Every row gives one point. Examples show where two turns around zero, p and q, send a point. Write where each new point lands after one turn and then the other. Backwards means that the second turn is done in reverse. Each puzzle has new turns, and all numbers are rounded.
In the rows, zero is written as 100.

Turn p:
111	38 => 118	40
90	113 => 89	112
116	108 => 115	110
83	141 => 79	139
Turn q:
113	89 => 99	83
87	58 => 59	85
100	152 => 142	131
Where do these land?
p, then q: 54	117 => 81	145
p, then q: 148	97 => 131	63
q, then p: 98	86 => 88	92

Turn p:
111	104	116	120 => 124	115	101	100
156	86	80	106 => 105	121	64	145
72	87	79	97 => 70	95	122	101
53	124	94	85 => 73	86	115	57
108	99	132	92 => 129	83	97	97
Turn q:
115	113	75	82 => 84	111	125	81
131	118	103	74 => 101	84	130	71
75	62	128	129 => 118	95	47	123
74	94	118	145 => 125	107	75	142
115	90	90	100 => 103	111	98	83
90	122	85	71 => 68	93	124	100
Where do these land?
p, then q: 113	123	106	119 => 95	101	131	89
p, then q: 24	93	135	94 => 101	31	59	74
p, then q: 120	95	92	130 => 117	106	129	114
p, then q backwards: 121	89	104	79 => 81	93	124	106
q, then p: 106	98	89	101 => 100	96	94	90
q, then p: 116	102	75	77 => 100	70	101	77

Turn p:
113	113	136	115	125	90	83	104 => 87	101	123	110	114	142	92	110
112	79	110	114	80	108	113	109 => 103	74	105	93	92	100	128	103
101	101	100	125	105	169	104	104 => 122	128	114	65	65	119	134	103
94	89	114	69	112	80	105	103 => 100	92	80	123	120	109	94	79
104	109	121	116	103	79	105	75 => 89	92	134	121	103	102	91	96
120	66	77	107	58	88	106	111 => 105	54	90	79	104	67	116	113
73	103	83	95	117	90	83	89 => 88	116	91	93	98	95	68	84
91	107	83	125	107	107	118	113 => 104	100	97	98	63	101	94	114
74	116	95	109	75	85	92	108 => 63	104	92	103	91	81	98	111
119	115	82	24	120	105	92	84 => 142	138	73	116	152	87	87	86
Turn q:
96	81	83	106	88	101	128	88 => 118	100	113	127	81	113	103	100
91	83	110	81	79	127	92	82 => 104	85	100	108	117	124	135	99
125	133	91	96	108	82	111	115 => 105	112	75	105	101	69	73	101
72	84	88	95	74	86	93	94 => 98	103	105	102	80	114	126	129
112	64	102	95	75	100	104	116 => 118	87	124	114	115	105	103	129
101	66	86	93	100	100	106	126 => 109	78	116	107	99	114	81	127
113	139	141	143	111	141	56	80 => 94	135	102	48	144	100	114	43
90	100	98	95	100	103	122	127 => 88	103	99	120	103	111	78	113
97	138	82	94	144	82	75	77 => 88	95	62	63	68	79	94	74
103	110	119	101	120	78	112	96 => 80	99	105	105	93	72	92	87
Where do these land?
p, then q: 84	144	123	101	135	91	87	54 => 67	138	95	61	121	94	120	63
p, then q backwards: 140	121	139	87	103	114	122	109 => 97	73	101	94	45	122	113	92
p, then q: 84	87	77	77	85	113	88	98 => 105	90	74	106	71	83	104	105
q, then p: 100	117	97	107	111	85	121	144 => 62	116	92	78	110	109	81	117
q, then p: 61	95	59	120	109	103	113	86 => 94	119	110	81	99	70	147	112
q, then p backwards: 90	76	101	101	87	125	73	103 => 128	88	122	109	105	115	83	112
p, then q: 130	106	90	114	83	88	92	90 => 79	84	116	95	112	83	84	115
p, then q: 86	94	102	115	81	76	118	119 => 103	106	126	105	83	120	105	126
q, then p: 141	85	118	73	101	109	96	85 => 124	61	110	103	103	114	76	82
p, then q: 83	75	92	105	104	97	90	112 => 109	83	90	101	89	116	118	110

Turn p:
130	138	116	83	63	115	93	87	59	118	96 => 110	97	126	116	127	102	121	80	109	150	140
103	71	133	123	64	91	103	98	112	132	135 => 99	89	64	117	75	46	116	104	120	114	114
89	90	82	118	68	64	81	120	57	99	83 => 143	94	87	99	89	98	111	62	58	95	122
136	114	122	53	86	108	58	72	123	86	127 => 107	113	106	129	96	130	138	119	144	146	76
94	91	107	122	143	76	127	73	128	62	79 => 110	86	98	52	81	117	55	127	118	80	78
48	78	82	99	133	129	74	86	94	95	75 => 93	121	113	67	118	88	97	78	75	84	42
101	85	68	72	74	87	79	73	110	128	118 => 101	120	89	101	91	102	156	76	128	87	100
113	115	73	131	95	96	113	132	131	77	56 => 111	74	140	97	79	112	92	131	68	61	114
119	112	69	117	143	133	83	136	127	69	107 => 102	97	121	136	126	119	83	142	84	58	66
127	76	144	56	79	121	99	119	86	91	113 => 72	75	72	124	106	114	122	108	91	157	95
77	67	84	114	121	72	92	91	134	121	101 => 104	124	74	73	76	81	108	112	105	60	83
102	121	73	115	92	127	139	72	89	79	104 => 91	66	134	98	119	105	80	74	129	81	107
112	112	141	97	126	91	144	90	58	115	85 => 88	96	84	65	130	102	60	102	103	136	140
49	131	107	100	114	90	114	150	92	129	121 => 70	148	92	126	89	83	60	83	68	91	123
Turn q:
101	88	83	118	113	123	132	47	66	138	110 => 112	124	155	80	133	101	87	76	118	71	72
89	143	102	124	77	58	66	138	104	85	98 => 70	59	68	138	80	105	103	72	80	131	100
78	96	95	117	94	90	116	159	112	89	91 => 60	78	73	127	111	88	113	120	123	105	110
136	84	90	93	131	97	132	40	115	128	130 => 134	114	142	69	135	144	99	109	81	63	94
135	119	127	102	126	133	90	113	81	107	110 => 127	129	76	96	123	105	95	101	97	134	69
109	110	99	90	77	71	114	139	102	63	68 => 96	82	56	128	100	83	120	90	104	98	144
128	69	80	82	107	126	100	55	104	176	98 => 117	115	157	40	138	99	56	109	86	98	106
98	68	94	66	147	104	104	43	85	139	93 => 146	111	140	63	102	116	50	112	118	67	95
102	110	68	94	129	116	77	110	85	87	123 => 106	84	73	68	95	100	102	97	105	96	59
127	52	93	102	95	109	90	58	74	107	109 => 145	99	146	80	108	72	104	103	88	88	88
67	126	122	74	57	83	108	129	97	78	106 => 64	116	65	139	69	82	97	94	81	87	117
73	90	133	116	89	83	88	135	121	77	111 => 78	88	89	144	74	98	116	133	96	117	99
77	123	118	121	91	91	93	112	117	67	60 => 86	95	86	129	69	110	119	84	126	128	127
80	121	96	101	67	116	92	122	136	60	93 => 60	105	75	98	65	96	139	99	98	117	121
Where do these land?
q, then p backwards: 77	115	124	76	141	100	113	132	92	104	119 => 104	90	109	92	147	85	99	112	119	82	141
q, then p: 85	126	75	99	104	62	90	127	130	117	106 => 88	98	86	99	112	77	114	66	81	83	55
p, then q: 71	128	70	113	112	125	113	91	102	129	80 => 121	117	81	133	58	129	94	99	96	93	93
p, then q: 77	116	84	129	80	120	90	76	83	127	140 => 119	78	124	121	90	157	115	86	87	97	112
p, then q: 68	81	121	77	70	136	103	127	98	102	62 => 96	115	128	135	94	69	53	85	119	72	98
p, then q: 82	73	103	64	143	117	89	92	104	91	85 => 95	113	77	79	86	94	68	85	145	101	119
p, then q backwards: 128	103	118	87	118	61	103	72	81	136	78 => 136	101	96	75	115	137	107	103	133	96	63
p, then q: 113	75	108	135	64	129	105	66	142	63	125 => 99	70	132	122	103	86	123	142	104	113	164
p, then q backwards: 133	63	70	127	118	95	66	86	102	60	67 => 140	69	76	99	151	85	89	81	94	81	141
p, then q backwards: 132	75	85	122	71	80	126	123	130	100	123 => 77	77	90	82	101	55	106	123	111	55	92
p, then q: 71	65	126	68	76	63	68	75	62	70	91 => 110	122	137	47	129	82	71	60	88	86	134
q, then p: 138	114	95	136	144	105	118	99	96	59	91 => 64	71	115	76	127	106	103	139	127	68	109
q, then p: 87	135	92	62	72	130	138	119	110	125	130 => 102	143	133	108	102	130	65	51	87	93	82
p, then q: 138	133	129	105	86	79	78	113	68	115	104 => 98	96	105	95	154	117	92	103	69	113	61
